Every row gives one point. The points of each table are mixes of a few directions, plus a little noise. Count the directions of each table, and those that both share. Where both have some left over, give the other angles between the two spaces (their principal angles), to ten degrees, smallest first.

First (5 x 3):
[[-3, 41, 44],
[1, -18, -18],
[-1, 25, 26],
[-2, 40, 41],
[4, -92, -96]]
Second (4 x 3):
[[-67, -74, 1],
[31, 36, -1],
[55, 64, -2],
[-23, -27, -2]]
Directions: first 1, second 1, shared 0; angles 60

First (6 x 4):
[[-14, 18, -17, -11],
[21, -26, 24, 17],
[-39, 53, -52, -32],
[-45, 61, -61, -41],
[22, -28, 27, 18],
[58, -78, 76, 46]]
Second (6 x 4):
[[9, -74, 19, 3],
[-15, -17, -15, -16],
[26, 37, 26, 25],
[60, 15, 69, 56],
[-6, 55, -13, -2],
[-71, -14, -85, -68]]
Directions: first 1, second 2, shared 1

First (10 x 8):
[[2, 37, 0, -11, 38, 11, -70, 9],
[-32, -1, -33, 19, -24, -31, -5, -25],
[11, 2, 3, -5, -8, 4, 35, -12],
[12, -27, 12, 0, -20, 5, 58, 2],
[22, -48, 40, -3, 3, 20, 24, 47],
[27, 59, -5, -20, 20, 17, 11, -36],
[7, -58, 39, 3, 6, 13, -5, 59],
[-26, 27, -42, 10, -22, -30, 4, -48],
[28, -56, 42, -2, -16, 20, 69, 33],
[-50, 61, -55, 11, 23, -31, -121, -26]]
Second (10 x 8):
[[-35, 4, -7, -33, 39, -62, 68, -33],
[-6, -20, 29, -24, 80, -24, 10, 14],
[-41, 24, -22, 4, -30, -10, 33, -21],
[-13, -5, 14, -4, 16, 11, -59, 46],
[56, -20, 9, 3, 1, 12, -19, 0],
[-4, 15, 5, 40, -18, 53, 33, -15],
[0, 6, -30, -11, -68, -11, -80, 28],
[-13, 13, 5, 25, 1, 29, 44, -19],
[-7, 0, 33, 36, 23, 70, -33, 41],
[63, -17, -37, -38, -46, -68, 0, -40]]
Directions: first 3, second 4, shared 1; angles 40, 90

First (9 x 9):
[[24, -9, -7, 14, 37, -10, 0, -8, 12],
[15, -29, 34, 21, 20, -4, 16, -6, -15],
[-46, -22, 15, 62, 69, -50, -18, -27, 7],
[15, 11, -1, -45, -45, 7, 21, 19, -2],
[13, -10, -1, 7, -15, 18, 31, -2, -9],
[48, 21, 11, -63, -1, 5, -48, 28, 12],
[-32, 35, 1, -53, -5, -48, -55, 20, 23],
[-13, -6, 17, 11, -67, 75, 31, 1, -46],
[-24, 12, -70, 44, 8, 6, 23, -24, 17]]
Second (9 x 9):
[[-32, -32, -5, 28, 12, -20, -52, -33, -32],
[2, 11, -3, 38, 5, -18, -18, 41, -15],
[-23, -31, 5, -32, -13, 22, 18, -51, 13],
[-3, 5, 4, 25, -10, -1, 12, 39, 1],
[-19, -13, 6, 26, -13, 1, 4, 20, -3],
[121, 114, -18, -61, 35, -9, 24, 51, 25],
[-24, -15, 5, 31, -8, -4, -5, 17, -9],
[14, 3, -4, -51, 6, 13, 11, -46, 14],
[-39, -41, 7, -5, -16, 16, 6, -39, 2]]
Directions: first 5, second 3, shared 0; angles 30, 40, 90
